Every row gives one point. The points of each table are mixes of a few directions, plus a little noise. How many directions does each table use, and how many do they share? Where both have some left over, give the other angles between the two spaces (their principal angles), to ten degrees, smallest first.
In the rows, zero is written as 128.

First, 5 rows:
[[111 184]
 [140  88]
 [136  97]
 [106 203]
 [146  70]]
Second:
[[174 177]
 [155 156]
 [103 102]
 [ 78  77]]
Directions: first 1, second 1, shared 0; angles 60

First:
[[125 112 122]
 [121  99 117]
 [154 234 169]
 [114  68 105]]
Second, 6 rows:
[[126 122 127]
 [107  44  95]
 [156 243 173]
 [115  76 106]
 [130 144 134]
 [132 140 131]]
Directions: first 1, second 1, shared 1

First (6 x 4):
[[107 181  82 165]
 [126  51 157 123]
 [129 130 171  82]
 [170 161 125 110]
 [148 181  63 175]
 [ 88  64 170 114]]
Second, 5 rows:
[[129 129 129 126]
 [113  46  53 234]
 [134 160 157  86]
 [133 155 153  93]
 [132 149 147 101]]
Directions: first 3, second 1, shared 1

First:
[[150 102 102 135 157 108 108 144]
 [138 151 108 120 127 129 145 125]
 [168 189  51 111 130 118 175 119]
 [ 60 113 236 133  81 162 116 108]
 [157 103  90 133 162 104 111 146]
 [ 53 112 249 133  77 169 113 106]
 [170 125  64 128 162 102 127 145]]
Second (8 x 8):
[[143  99 126 147 137 105 112 132]
 [147 197  89  64 131 164 195  41]
 [ 85 176 183  91  84 184 170  60]
 [150 124 112 189  97  72 120 186]
 [128 106 100 124 171 128  95 182]
 [158  67  89 140 191 101  81 170]
 [119 121 175 147  91 121 138  90]
 [ 94 137 148 124 123 152 115 163]]
Directions: first 2, second 4, shared 2

First:
[[162 175 150  84 156 141  91  85  84]
 [181 120 163  94 102 114 172 108 131]
 [111 122 115 142 132 128 122 140 134]
 [127 105 126 140 106 116 157 143 153]
 [157 159 149  95 146 137 106  96  96]
 [124 156 126 118 155 141  90 112 100]
 [114 109 119 147 114 123 144 146 146]
 [  7  93  46 230 135 137  94 206 169]
 [169 115 156 103 102 113 173 114 138]]
Second (8 x 9):
[[155 103 145 128 116 128 163 156 146]
 [113 136 117 129 123 122 120 108 125]
 [175 115 157 123 155 157 137 187 127]
 [153  83 144 132  82 106 203 148 168]
 [148 137 140 124 164 156 105 158 111]
 [ 83 137 100 133  97  97 126  72 131]
 [155 116 145 127 135 140 141 159 132]
 [ 44 198  74 128 152 121  31  36  82]]
Directions: first 2, second 2, shared 1; angles 80

First, 9 rows:
[[170 138 101 155 126 170  57  71 153 170 158 116]
 [147 101 105 130 173 138 162 147 121  49 112 165]
 [ 98 137 165 114 121 101 143 168 125 154 143  60]
 [ 92 180 143  99 117 218 210 194 118 144  90  64]
 [124 137 137 112 139 146 129 127 154 123 123 146]
 [157  99  76 178 103 113 134 119  49 121 123 114]
 [101  92 171 105 140   7 104 120 156 103 146 189]
 [131 113 118 143 111  93 115 109 107 133 129 149]
 [130 152 134 116 123 167 102  99 168 156 127 148]]
Second:
[[125 165 113  86 156  73 131 143 103 195 140 145]
 [122 134 166 140 149 141 142 139 133 128 127  97]
 [146 136 139 192  88 215 138 126 158 107 125 131]
 [ 94 159 152 113 100 145 185 114  86  86  22 171]
 [116 127 127 118 139 136 114 124 128 106 172 119]
 [150 128  85  87 125  91  57  91 150 104 134 148]
 [ 92  96 134 146 109 138 198 153  82 125 114 138]
 [179  80 109 142 158  84  58 135 183 172 190  75]]
Directions: first 5, second 6, shared 1; angles 30, 40, 60, 60

First, 9 rows:
[[ 89 124 184 144 132 184 122 105 151  86 189  91 104 166]
 [ 90 133 143 123 112 152 162 108  47 113 122 182 137  71]
 [121 121 148 134 126 182 131  87  94 151  78 117 197  87]
 [168 125 146 122 161 108 101 124 197 185  84  82 162 124]
 [129 122  93  97  80 110 146 141 151 162 152 125 141 158]
 [138 154 104 116  79 124 111 120 149 151 160 131 140 155]
 [118 145 136 176 165 124 107 146  87  24 171 161  38 142]
 [146 120 110 113 157  62 155 156  94 158  64 177 129  59]
 [154 107  89 131 141 101 117 167 178 118 134  87 107 188]]
Second, 8 rows:
[[ 73 125 160  75  59 116 198 116 149 172 137 157 152  95]
 [ 60  73 137  43  79  88 249 153 125 189 138 160 144  99]
 [133 111 133 163 164 142 116 137 139  79  98  96 115 141]
 [137 162 131 166 136 110 100 134 121  68 126 157  81 118]
 [145 125 152 153 208 182  76  99  83 130 169 101 129 133]
 [134 146 132 136 102 113 117 129 183 112 123 117 119 151]
 [197 139  69 136 173 126  60 132 111 173 162 107 139 169]
 [146 144 110 156 107 139 112 117 120 101  75 129 150 115]]
Directions: first 6, second 6, shared 5; angles 90

First (8 x 18):
[[193  77 184 178 203 138 198 120 181  72  97 206 143 170  32  55 133 125]
 [168  36  79 179 143  93 176  64 221 126 137 138 120 127 121  67 124 135]
 [ 78 170 133 101  22 156  98 119  15 147 184 128 129 117 216 165  81 171]
 [123 224 167 106 131 140 119 177 102 104 112 108  96 104 108 193 109  87]
 [ 83 165 165  94 155 155  98 156 123 131 109 113 126 135 133 153 177 121]
 [ 94 134 107 129 126 118 134  94 206 127 135  79  73  93 166 153 149 105]
 [160 120 113 110 119 123  87 181  18 161 121 156 207 161 103 114 110 157]
 [127 102  78 128 128 101 113 116 158 155 128  97 128 116 146 126 139 125]]
Second (10 x 18):
[[107 106  49 123 110  95 105  92 186 162 142  65  99  93 181 142 144 117]
 [158 172  84 123  76  99 110 152  72 141 143 100 121  96 138 174  56 112]
 [ 62 222 228 110 127 187 151 132 143  68 128 121  54 112 143 185 142 101]
 [154 146 176 123 201 141 131 183 126 105  79 153 150 155  47 124 158 104]
 [229 109  60 167 119  65 152 144 117 133 123 135 143 114  72 118  48 110]
 [105 143 185  99 172 167 101 171  86 129 100 154 169 168 101 120 181 141]
 [117  44 110 121 185 123 108 119 175 160 103 132 172 166 116  73 210 149]
 [172  58 118 141 158 119 124 141  87 144 112 184 207 178  81  60 136 163]
 [ 69 140 103 134  23 130 143  52 140 132 200  93  61  80 248 160  87 147]
 [111 137 165 139 110 149 160  97 144  99 144 142  95 124 148 128 117 134]]
Directions: first 5, second 5, shared 5

First, 9 rows:
[[115 132 145 124  89 108 182 117 110 118 120 139 117 145 101  96 151 167
  125 151 118 115 145 139]
 [130 132 127 129 139 129  87 127 149 159 137 135 155 123 130 124 107 108
  114 107 121 117 125 139]
 [144 120 107 133 174 155  78 142 142 124 134 109 127 109 164 173 109  87
  141 109 145 151 107 107]
 [106 137 157 121  62  92 209 109 102 123 117 151 120 155  78  69 162 190
  116 160 107 100 157 154]
 [130 128 125 128 137 131 110 130 136 137 131 128 136 124 133 132 119 118
  126 119 128 128 125 129]
 [138 130 119 130 160 140  58 133 159 165 142 129 161 114 145 142  94  87
  116  94 127 124 115 133]
 [138 123 115 131 155 143  99 136 135 125 132 117 127 117 149 154 117 105
  136 117 138 142 116 116]
 [107 140 155 121  71  93 183 110 115 141 123 154 135 151  81  70 148 175
  109 148 104  94 154 158]
 [146 108 101 134 166 161 145 147 104  60 116  89  74 114 172 193 146 117
  171 145 164 180 107  78]]
Second, 9 rows:
[[137 137 121 129 169 138   7 130 186 208 154 141 197 109 142 130  68  64
   97  69 115 106 114 152]
 [120 120 134 127  94 120 227 126  80  62 107 117  72 143 117 127 178 181
  154 177 139 146 140 109]
 [128 128 128 128 130 128 124 128 130 130 129 128 130 127 128 128 126 126
  126 126 128 127 127 129]
 [122 123 132 127 103 122 201 127  93  80 112 120  86 139 120 127 164 166
  147 163 136 142 136 114]
 [123 124 132 128 109 123 186 127 101  90 115 121  95 137 122 127 157 158
  143 157 134 139 135 117]
 [131 130 126 129 139 131  94 129 144 150 135 131 147 123 132 129 111 110
  119 111 125 122 124 134]
 [132 132 125 129 146 132  75 129 153 163 139 134 158 120 134 128 102 100
  115 102 122 118 122 138]
 [133 133 124 129 150 134  62 129 160 172 142 136 166 118 135 129  95  93
  111  95 121 116 120 141]
 [124 125 131 127 112 125 175 127 105  97 118 122 101 135 123 127 152 153
  140 152 133 136 133 119]]
Directions: first 2, second 1, shared 1

First (11 x 32):
[[118 140 132 135 136 119 125 113 114  92 140 145 121 128 127 128 136 120
  135 122 129  95 143 135 145 148 129 140 125 138 117 144]
 [134 141 116 112 129 121  89 126 130 132 165 107 109 126 127 117 126 129
  130 158 145 141  93 113  88 137 135 128  96 119 145 182]
 [103 142 112 156 191 135 123  82 134  92 115 148  85 105  95 135 147 111
  136  77 170  86 144 149 173 182 189 140 141 144  98 176]
 [153 125 104  95 111 136  77 156 154 197 158  68 117 125 126 114 110 143
  119 182 146 207  53  95  39 107 134 107  86  99 173 173]
 [118 133 137 144 139 124 147 113 117  95 117 154 130 127 127 134 137 120
  133 103 123  91 160 143 167 141 128 139 146 142 107 114]
 [127 122 139 135 120 128 149 132 124 123 112 140 144 133 135 133 129 127
  128 117 113 118 149 135 150 117 115 129 145 133 121  93]
 [138 134 132 112 101 116 110 143 116 129 160 117 139 140 143 118 122 131
  128 166 113 137 113 112  94 113  99 127 102 124 145 136]
 [128 132 149 127  99 112 148 134 100  92 139 153 155 145 152 126 131 124
  133 137  91  96 158 131 144 118  83 140 130 140 121  95]
 [128 112 124 135 141 148 147 131 148 159  91 121 127 119 118 139 124 132
  123 103 138 148 129 135 142 121 147 118 154 124 123 106]
 [136 121 131 118 108 128 127 145 129 148 130 116 139 136 138 125 119 134
  125 145 118 151 118 120 107 107 113 121 123 120 140 114]
 [127 106 132 142 130 144 164 136 140 153  83 133 141 126 125 140 125 130
  123  97 122 140 147 143 157 114 134 119 163 128 116  78]]
Second:
[[126 123 119 133 144 138 127 122 139 140 115 122 116 120 116 132 129 129
  126 115 144 136 121 131 132 135 151 124 134 125 125 138]
 [114 110  84 151 218 177 120  98 193 193  64  97  64  82  64 144 131 131
  122  62 214 175  93 146 141 168 249 109 162 117 114 178]
 [135 137 151 116  81 103 132 144  94  95 161 145 161 152 162 120 127 127
  132 162  83 104 146 119 121 107  65 138 111 134 134 103]
 [126 127 124 131 137 133 127 125 135 135 121 125 120 123 121 130 129 127
  126 121 137 132 123 130 130 133 140 127 132 127 126 134]
 [128 129 128 128 129 128 129 127 128 129 127 128 127 128 127 128 128 128
  129 128 129 128 128 128 129 129 129 127 128 128 129 129]
 [125 124 116 134 150 140 126 120 144 145 112 121 112 117 112 131 128 128
  127 112 151 140 119 133 131 138 159 123 135 125 124 140]
 [134 135 147 118  91 107 131 141 101 102 155 141 155 147 156 121 127 127
  129 157  91 109 143 121 122 112  77 136 115 132 133 108]
 [126 126 125 130 133 132 128 127 132 132 124 126 125 124 124 130 129 128
  128 124 134 132 126 130 128 130 136 127 130 127 127 131]
 [123 122 114 136 157 144 125 117 150 149 107 117 108 112 108 134 129 129
  126 106 156 144 115 134 133 141 167 121 138 124 124 144]
 [135 136 150 116  84 104 132 143  95  96 160 144 159 151 159 120 126 126
  130 160  86 105 145 119 122 109  69 138 111 134 134 103]
 [135 138 151 116  81 102 133 143  95  95 160 143 161 151 161 119 126 127
  131 161  84 104 145 119 121 108  66 140 111 134 135 103]]
Directions: first 3, second 1, shared 1

First (11 x 32):
[[177  64 115 138 161 143 128  75 131  79 161  90 147  94 121 132 107 138
  129 158  96 103 152  97 240 128 129 153  89 155  58 151]
 [175  67 117 138 159 141 129  78 131  81 159  92 147  96 122 131 109 137
  131 155  98 105 150  98 234 128 131 152  89 153  62 150]
 [183  58 115 137 165 143 128  72 133  77 163  88 148  93 121 132 106 139
  130 158  94 102 154  96 249 127 133 156  84 158  51 151]
 [120 140 129 125 119 126 128 138 126 137 121 135 127 133 129 128 131 127
  129 125 133 133 123 133 108 127 128 123 136 124 140 126]
 [ 83 186 140 120  97 114 127 176 125 171  99 163 108 159 133 124 145 119
  126 102 158 150 106 157  26 127 125 104 164 102 192 108]
 [111 147 133 125 117 122 129 145 127 144 119 139 121 138 131 126 134 126
  128 118 139 138 120 138  92 128 127 120 141 120 152 122]
 [117 142 130 126 120 126 129 139 126 139 121 138 123 134 129 126 132 126
  128 123 133 133 124 135 105 127 127 122 135 122 144 124]
 [ 87 182 137 120  99 116 128 172 125 168 100 161 110 153 135 125 143 120
  126 105 156 148 110 154  35 129 125 107 161 106 187 109]
 [118 143 131 126 120 125 127 139 127 139 120 136 123 135 128 128 132 127
  128 122 135 133 124 134 103 127 126 123 136 122 144 125]
 [ 77 196 141 119  93 113 128 184 124 178  93 167 106 165 134 123 149 118
  124  98 161 156 104 160  10 129 124 100 171  99 204 105]
 [164  84 119 133 152 137 128  90 129  93 151 101 142 104 123 129 114 134
  129 148 106 112 145 107 206 129 130 146 100 148  79 144]]
Second:
[[128  89 121  93 144 164 153 181 150 117 156 116 111 130 185 176 139  17
  183 163 131 126 125 156 125 185 130 121 152 124 104  89]
 [ 87 111 105 220 121 161  55 101  88 140 106 176 187 125 109 156  70 206
   35 114 104 174 185 119 111 146 158 187 130 163 180 154]
 [129 119 126 120 131 134 134 138 132 126 135 126 122 129 140 138 131 104
  141 136 127 125 126 135 127 140 128 125 132 128 122 120]
 [165 176 155  74 121  69 174 103 146 128 122  93  89 132  95  60 171 156
  165 109 148  89  78 110 147  59  99  81 105 102 102 139]
 [131 124 128 114 131 131 139 138 136 125 136 120 121 130 138 132 134 102
  145 137 130 123 122 133 130 136 128 120 130 124 120 120]
 [124 109 122 119 135 146 132 150 133 124 139 128 126 128 152 152 128  84
  146 143 126 132 133 140 125 155 132 129 139 128 121 112]
 [112 112 119 155 128 146 106 131 116 128 127 144 147 129 135 152 107 128
  107 133 121 145 149 131 121 149 140 150 136 140 144 129]
 [146 179 148 128 112  73 131  79 121 136 108 119 121 129  71  60 141 222
  107  93 134 110 103  99 138  54 112 111 100 118 133 163]]
Directions: first 1, second 2, shared 0; angles 90

First:
[[112 130  94 129 135 180 167  92 135 174 134 144  63 148 166 128 195 130
  112 159 139 168 124 133 168 109 121 113 249 133  93 154]
 [116 134 107 124 133 151 161 110 127 142 127 139 100 150 147 124 169 118
  122 147 134 157 131 134 148 119 127 109 189 130 114 154]
 [140 121 149 131 123 105  93 146 131 115 129 116 154 102 109 133  85 142
  131 107 122  99 126 121 108 136 126 150  67 127 141  99]
 [145 105 155 139 121 112  62 149 145 137 139 110 140  76 110 146  65 168
  128  97 119  84 116 113 109 134 117 180  64 124 132  68]
 [106 169 100 106 138 122 231 110  89  82 104 154 146 217 141  98 209  51
  141 169 135 188 153 153 138 130 155  36 174 131 146 225]
 [132 139 137 122 128  99 137 141 113  92 118 127 167 142 111 118 116 104
  140 123 125 124 137 133 108 139 141 110  78 126 153 141]
 [131 126 133 129 128 124 119 131 130 128 129 125 131 121 125 130 119 132
  129 123 127 123 126 125 124 129 127 133 115 129 130 122]
 [145 101 150 144 120 129  56 143 152 154 143 108 121  65 118 150  68 181
  121  98 121  84 112 110 119 129 108 191  87 126 120  60]]
Second, 9 rows:
[[153 101 124 140 116 114 165 162 122 149 154 119 154 141 113 134 103 128
  113 105 105 155  90 130 146  92 109 169 122 127 114 123]
 [144 132 169 145 138 125 138 122 110 139 160 145 126 149 106 151 138 126
  114 134 116 123  97 174 149 115  84 140 153 127 141 134]
 [156  70  82 157 100 113 199 205 141 131 155  96 147 102 126  94  86 135
  102 117  92 163 108 102 146  63 139 168 106 129 101 110]
 [121 175 169  96 161 153  77  95 100 151  99 119 135 190 131 192 143 126
  143  90 179 128 112 135 117 203  94 140 130 135 121 128]
 [118 134 127 108 150 147 126 132 126  99  84 116  94 122 162 134 155 141
  123 133 165 136 169  90 115 156 143 113 115 132 152 100]
 [110 140 124  80 121 105  99  75 134 124  96 165 137 128 139 131 145 122
  151 122 130 134 155  99 108 132 157 107 115 116 163 137]
 [104 156 147 122 135 129  90  73 135 108 121 165 102 113 128 119 161 122
  144 166 131  89 159 153 117 145 138  78 150 124 157 147]
 [ 96 156 140 148 152 162 100 107 140  74 109 134  57  85 149  98 174 137
  128 197 154  72 191 148 115 164 147  56 155 135 152 126]
 [150  87  70 154  78 105 159 182 146 174 172  94 199 124  99  98  47 115
  134  87  80 150  71 123 139  80 140 180 107 128  51 147]]
Directions: first 2, second 5, shared 0; angles 70, 70
